Each point is reached from the start by the listed moves, each made 0, 1 or 2 times, or once backwards (-1), plus a little noise. Say if it took an odd or an even number of moves. Then give how often each move was made.

Moves:
(1): [-0.13  0.03 -0.14 -0.13  0.35]
(2): [ 0.32  0.14  0.02 -0.16  0.08]
(3): [ 0.07 -0.18 -0.16  0.34  0.03]
Start: [ 0.08 -0.07  0.06  0.04  0.38]
Points:
[-0.03 -0.40  0.01  0.67  0.00] -> odd (-1, -1, 1)
[-0.31 -0.04  0.20 -0.10  0.26] -> even (0, -1, -1)
[-0.43 -0.33 -0.39  0.26  1.05] -> even (2, -1, 1)
[ 0.49  0.22  0.41 -0.31  0.12] -> odd (-1, 1, -1)

Moves:
(1): [ 0.33 -0.14  0.07  0.08  0.00  0.04 -0.32  0.18]
(2): [ 0.10  0.12 -0.07 -0.14 -0.14 -0.02 -0.04 -0.27]
(3): [ 0.46  0.00  0.09 -0.21 -0.23  0.26  0.40  0.03]
(4): [ 0.05  0.25 -0.12 -0.01 -0.08 -0.26  0.06 -0.01]
(5): [ 0.06  0.10 -0.15  0.21 -0.21  0.28 -0.06 -0.12]
(6): [-0.04 -0.03  0.45  0.18 -0.41  0.11 -0.11 -0.30]
(7): [-0.22 -0.14  0.11 -0.12 -0.15 -0.03 -0.10  0.07]
(8): [-0.28  0.29  0.08 -0.03  0.06  0.21 -0.11 -0.07]
Start: [ 0.05 -0.03 -0.11  0.14 -0.04  0.04  0.37 -0.13]
Points:
[ 0.77  0.14 -0.28 -0.31 -0.79 -0.47  0.85 -0.25] -> even (0, 1, 1, 2, 0, 0, 1, -1)
[-0.94  0.37  0.09 -0.57 -0.28 -0.43  0.47 -0.45] -> odd (-1, 1, 0, 1, -1, 0, 2, 1)
[-0.83 -0.42  0.58  0.34  0.03 -0.41 -0.17  0.01] -> odd (0, -1, -1, 0, -1, 1, 1, 0)
[ 0.18  0.26 -0.57  0.03  0.39 -0.10 -0.76 -0.13] -> odd (2, 2, -1, 0, 0, -1, 0, 1)

Moves:
(1): [ 0.33  0.10  0.08 -0.03  0.18  0.07 -0.03 -0.11  0.12  0.28  0.25 -0.30
  0.03  0.09 -0.04 -0.15]
(2): [ 0.01  0.06  0.00 -0.11  0.02  0.02 -0.12 -0.06 -0.17 -0.02 -0.13 -0.03
 -0.14 -0.11 -0.10 -0.03]
(3): [-0.11 -0.13  0.12  0.07  0.36 -0.08 -0.05  0.07  0.06 -0.13  0.07 -0.07
 -0.07  0.24  0.09 -0.01]
(4): [-0.10  0.02 -0.21  0.12  0.09  0.00 -0.13 -0.21  0.07  0.24  0.04  0.07
 -0.18 -0.17  0.13 -0.16]
(5): [ 0.19  0.18 -0.16 -0.23 -0.04 -0.06 -0.07  0.16 -0.14  0.18  0.02 -0.07
 -0.08  0.03  0.06  0.17]
(6): [-0.04  0.06  0.07  0.13  0.02  0.00  0.06 -0.07  0.10  0.02 -0.02 -0.04
 -0.19 -0.06 -0.03  0.09]
(7): [-0.01  0.02  0.07 -0.17 -0.11 -0.17  0.15  0.12 -0.28  0.24  0.03  0.12
 -0.27  0.07 -0.07  0.08]
(8): [-0.09  0.12  0.03 -0.16  0.04 -0.10 -0.08  0.22 -0.02 -0.03  0.07  0.19
 -0.40  0.12 -0.09 -0.02]
(9): [ 0.02  0.06  0.04  0.03 -0.13 -0.23 -0.05 -0.02 -0.12 -0.23 -0.04  0.35
  0.00 -0.04  0.17  0.03]
(10): [-0.06 -0.09  0.11  0.03 -0.07  0.02  0.04  0.03  0.15 -0.05  0.13 -0.17
 -0.02  0.10  0.12 -0.05]
(11): [-0.06  0.12 -0.09  0.03  0.05 -0.05 -0.11 -0.18  0.03  0.17  0.00  0.03
 -0.04  0.00 -0.09  0.09]
(12): [ 0.10  0.00 -0.04  0.10  0.00 -0.05 -0.09  0.08 -0.12  0.02 -0.11 -0.02
  0.00  0.08 -0.09  0.00]
(13): [-0.10  0.10  0.06 -0.01 -0.13 -0.06  0.02  0.08 -0.10 -0.08 -0.21 -0.02
  0.13 -0.10 -0.04 -0.12]
(14): [ 0.07 -0.04 -0.13 -0.11  0.06 -0.05  0.10 -0.06  0.10 -0.06 -0.04  0.04
  0.12  0.14  0.11 -0.11]
Start: [ 0.10  0.06 -0.02 -0.08  0.12  0.21 -0.05  0.09  0.20 -0.05 -0.15  0.02
 -0.08  0.06  0.04  0.13]
Points:
[ 0.44 -0.36  0.06  0.54  0.44  0.36 -0.07 -0.04  0.68  0.24  0.41 -0.34
 -0.09  0.44  0.23 -0.38] -> odd (1, -1, 0, 1, -1, 0, 0, 0, 0, 1, -1, 2, -1, 0)
[ 0.47  0.95 -0.08 -0.61 -0.02 -0.27 -0.59  0.52 -0.39  1.12  0.07 -0.26
 -0.96  0.35 -0.37  0.53] -> odd (1, 0, 0, 0, 2, 0, 1, 1, 0, 1, 2, 1, 1, -1)
[-0.69  0.52  0.23  0.48  0.43 -0.29 -0.71 -0.11 -0.43  0.44 -0.79  0.18
 -1.68 -0.38 -0.53 -0.30] -> even (0, 2, 1, 2, -1, 2, 1, 1, 0, 0, 1, 2, 2, -1)
[ 0.87  0.82  0.46 -0.44 -0.46 -0.49  0.18  0.53 -0.34  0.77  0.45  0.42
 -1.26  0.08  0.04  0.42] -> even (2, -1, -1, 0, 1, 2, 2, 1, 2, 0, -1, 0, 0, -1)
[ 0.50  0.69  0.37 -0.30  0.18  0.14  0.53 -0.22  0.07  1.24 -0.01 -0.70
  0.19  0.10 -0.57  0.28] -> odd (2, -1, 0, -1, 0, 1, 2, -1, -1, -1, 2, -1, 2, 0)
[-0.48  0.20 -0.07 -0.31  0.25 -0.16 -0.54 -0.04 -0.11  0.27  0.27  1.10
 -1.62 -0.19  0.08 -0.18] -> even (0, 1, 0, 2, -1, -1, 1, 2, 1, 0, 0, -1, -1, -1)

Moves:
(1): [-0.27  0.04 -0.11 -0.03 -0.17  0.21  0.13 -0.05 -0.46 -0.06 -0.28  0.27
 -0.13 -0.04  0.13  0.01  0.04  0.03  0.08  0.01  0.09  0.12  0.07 -0.28
  0.15 -0.01 -0.07]
(2): [ 0.10 -0.02  0.21 -0.07 -0.16 -0.12 -0.23 -0.05 -0.12  0.08 -0.03 -0.01
 -0.20 -0.14 -0.17 -0.03 -0.15  0.08 -0.01 -0.11  0.00  0.21 -0.23  0.01
  0.05 -0.13  0.12]
(3): [ 0.17 -0.29 -0.20  0.12  0.04  0.04 -0.10  0.22  0.05  0.06 -0.11 -0.19
 -0.07  0.22  0.17  0.18 -0.09  0.09  0.10  0.20 -0.07 -0.02  0.32 -0.19
 -0.08 -0.12  0.08]
(4): [-0.03 -0.12  0.01 -0.03  0.02  0.01 -0.02  0.00 -0.22  0.07 -0.18  0.10
 -0.08 -0.03  0.11 -0.14 -0.01 -0.05  0.02 -0.26 -0.20 -0.12 -0.17  0.09
  0.02  0.08  0.19]
(5): [ 0.03 -0.04  0.02 -0.10  0.28 -0.12 -0.09 -0.18  0.17  0.17 -0.26 -0.03
 -0.14  0.02 -0.15 -0.46  0.02 -0.14  0.00  0.13  0.23  0.02 -0.16  0.20
 -0.11 -0.24  0.13]
(6): [-0.03  0.00 -0.07  0.11 -0.14  0.06  0.20  0.01 -0.09  0.05  0.17 -0.09
 -0.07  0.10  0.31  0.20 -0.11 -0.13  0.04 -0.25 -0.20  0.19  0.05  0.06
 -0.06 -0.06 -0.08]
(7): [ 0.03  0.02  0.00  0.07 -0.05 -0.12  0.06  0.01  0.01 -0.02  0.11  0.29
 -0.19  0.15 -0.04  0.10  0.03 -0.18 -0.05  0.02  0.05 -0.08  0.04 -0.09
 -0.22  0.01 -0.05]
(8): [-0.12 -0.04 -0.04  0.14 -0.09 -0.05  0.08  0.14 -0.06  0.03 -0.01 -0.10
  0.08  0.04  0.02  0.06 -0.11 -0.13  0.14 -0.11 -0.01  0.13 -0.04 -0.15
  0.05 -0.01 -0.09]
(9): [ 0.08 -0.18 -0.19  0.10  0.02  0.22  0.15 -0.08 -0.20 -0.04 -0.21  0.06
  0.11  0.01  0.11 -0.11  0.10  0.19 -0.17  0.11 -0.01  0.17 -0.05  0.26
 -0.20  0.27  0.19]
(10): [-0.05  0.31 -0.01 -0.08 -0.09 -0.08 -0.15  0.05 -0.31  0.02  0.15 -0.21
  0.17 -0.17 -0.02 -0.08 -0.39 -0.09  0.05 -0.10  0.10 -0.20 -0.07  0.04
  0.03  0.04  0.22]
(11): [-0.04 -0.01 -0.33  0.07  0.02  0.03 -0.23  0.03 -0.06  0.00  0.17  0.08
  0.02  0.09 -0.16 -0.20 -0.07  0.05 -0.31 -0.30 -0.03 -0.06 -0.23 -0.22
  0.18 -0.02 -0.09]
(12): [-0.19  0.21 -0.31 -0.06 -0.09  0.11 -0.16  0.00  0.05  0.26  0.15 -0.28
 -0.08  0.27 -0.06  0.10  0.04  0.02  0.05 -0.07 -0.33 -0.21  0.00  0.06
 -0.06  0.23 -0.11]
(13): [-0.10 -0.05  0.05  0.01  0.05  0.20 -0.17 -0.04  0.02 -0.05  0.05  0.16
  0.02 -0.22 -0.13  0.08 -0.17 -0.13  0.07 -0.08 -0.13 -0.01 -0.01 -0.04
 -0.15 -0.01  0.22]
(14): [ 0.13  0.02  0.03 -0.09  0.08 -0.17 -0.07 -0.17 -0.09 -0.19 -0.21 -0.05
  0.05 -0.13  0.00  0.03 -0.02 -0.06 -0.21 -0.04 -0.16  0.15 -0.30 -0.05
 -0.08 -0.03  0.01]
(15): [-0.10  0.27 -0.10 -0.16  0.05 -0.05  0.06  0.24  0.00 -0.01 -0.07  0.28
 -0.06  0.01 -0.19 -0.06  0.00 -0.05 -0.11 -0.09 -0.21  0.20  0.04 -0.28
  0.03  0.17  0.20]
(16): [-0.05 -0.08  0.02 -0.11 -0.01  0.03 -0.05  0.01 -0.04  0.22 -0.04  0.00
  0.06 -0.07  0.07 -0.01  0.17 -0.02 -0.13 -0.03  0.02  0.00  0.12 -0.05
 -0.08 -0.02  0.09]
(17): [-0.02 -0.01  0.21 -0.18  0.19 -0.20 -0.09  0.24 -0.06 -0.04  0.00  0.20
 -0.03 -0.34  0.03 -0.12  0.13  0.10  0.15 -0.16  0.05 -0.04 -0.05 -0.01
 -0.16 -0.03 -0.23]
(18): [-0.09 -0.24 -0.07  0.07  0.05  0.26  0.07 -0.21 -0.04 -0.12  0.26  0.00
  0.24  0.11  0.22 -0.09 -0.04 -0.18  0.26  0.02  0.04  0.14  0.06  0.05
 -0.02  0.14  0.12]
(19): [ 0.24 -0.08  0.13  0.07  0.24  0.25  0.00  0.04 -0.11 -0.02  0.09 -0.07
 -0.15  0.09  0.13 -0.05 -0.26  0.02 -0.18  0.15 -0.09 -0.13 -0.28  0.02
 -0.10  0.16 -0.05]
(20): [-0.04  0.08 -0.06  0.03  0.17 -0.09  0.26 -0.15  0.13 -0.20  0.02 -0.15
  0.06  0.09  0.02 -0.04 -0.11  0.06 -0.07  0.07 -0.13  0.03  0.35  0.03
 -0.28 -0.36  0.02]
(21): [ 0.24  0.19 -0.06 -0.03  0.01  0.00  0.06 -0.12  0.06  0.27  0.02  0.16
  0.09 -0.02 -0.02 -0.15  0.17  0.04  0.07  0.06 -0.07  0.06 -0.01 -0.22
 -0.14  0.13  0.05]
(22): [ 0.12  0.06 -0.05 -0.01  0.13  0.22  0.00  0.02 -0.17  0.01  0.09 -0.31
 -0.06  0.06 -0.30  0.10  0.15 -0.17 -0.09  0.03  0.00 -0.01  0.21 -0.10
 -0.13  0.15 -0.02]
(23): [-0.06  0.21  0.08 -0.14  0.03  0.18  0.02  0.20  0.17 -0.05 -0.01 -0.22
 -0.04  0.18 -0.07  0.05  0.00  0.02 -0.03 -0.17  0.02 -0.05 -0.16 -0.16
 -0.06  0.09 -0.04]
(24): [ 0.18 -0.06  0.01 -0.17  0.09 -0.07  0.06 -0.20  0.09  0.04  0.00 -0.09
  0.06 -0.06  0.08  0.00  0.04  0.05  0.01  0.09  0.00  0.07  0.21 -0.07
  0.10  0.22  0.05]
Start: [ 0.03  0.09  0.13  0.03  0.17  0.04  0.06  0.10  0.09 -0.11  0.06  0.02
 -0.29 -0.02  0.07  0.12 -0.16  0.03 -0.07  0.09  0.01 -0.02  0.11 -0.16
  0.00  0.08 -0.06]
Points:
[ 0.02 -0.73 -0.28  0.58  0.73  1.44  1.41 -1.32 -0.51  0.50 -0.25  1.51
 -0.14  0.21  1.33 -0.90  0.60 -0.87  0.32  0.66 -0.07  1.07 -0.02  0.71
 -1.64  0.61  0.56] -> odd (1, -1, -1, 0, 2, 2, 1, 0, 2, -1, -1, 0, 1, 0, 0, 1, 0, 2, 1, 0, 2, 0, -1, -1)
[ 0.78  1.13 -0.06 -0.84  1.61  0.38  0.28  0.05  0.73 -0.81  1.84 -1.56
  0.23  0.37 -0.13  0.53 -0.22 -0.45 -0.38 -0.72 -1.38  0.42  0.65 -1.63
 -1.25  0.95 -0.74] -> even (-1, 0, 0, -1, -1, 1, 0, 0, -1, 0, 1, 1, 0, 2, 1, 0, 2, 2, 1, 2, 1, 2, 2, 2)
[ 0.99 -0.15 -1.36 -0.13  0.52  0.32 -0.25  0.24  0.30  0.50 -0.44  1.28
  0.20 -0.64 -0.51 -0.49  0.21  1.07 -0.75  0.55 -0.33  1.02  1.51 -1.43
 -0.02  0.69  1.32] -> even (0, 0, 2, -1, 0, 0, -1, -1, 2, 0, 2, -1, 2, -1, 2, 0, 0, -1, -1, 0, 2, 0, -1, 2)
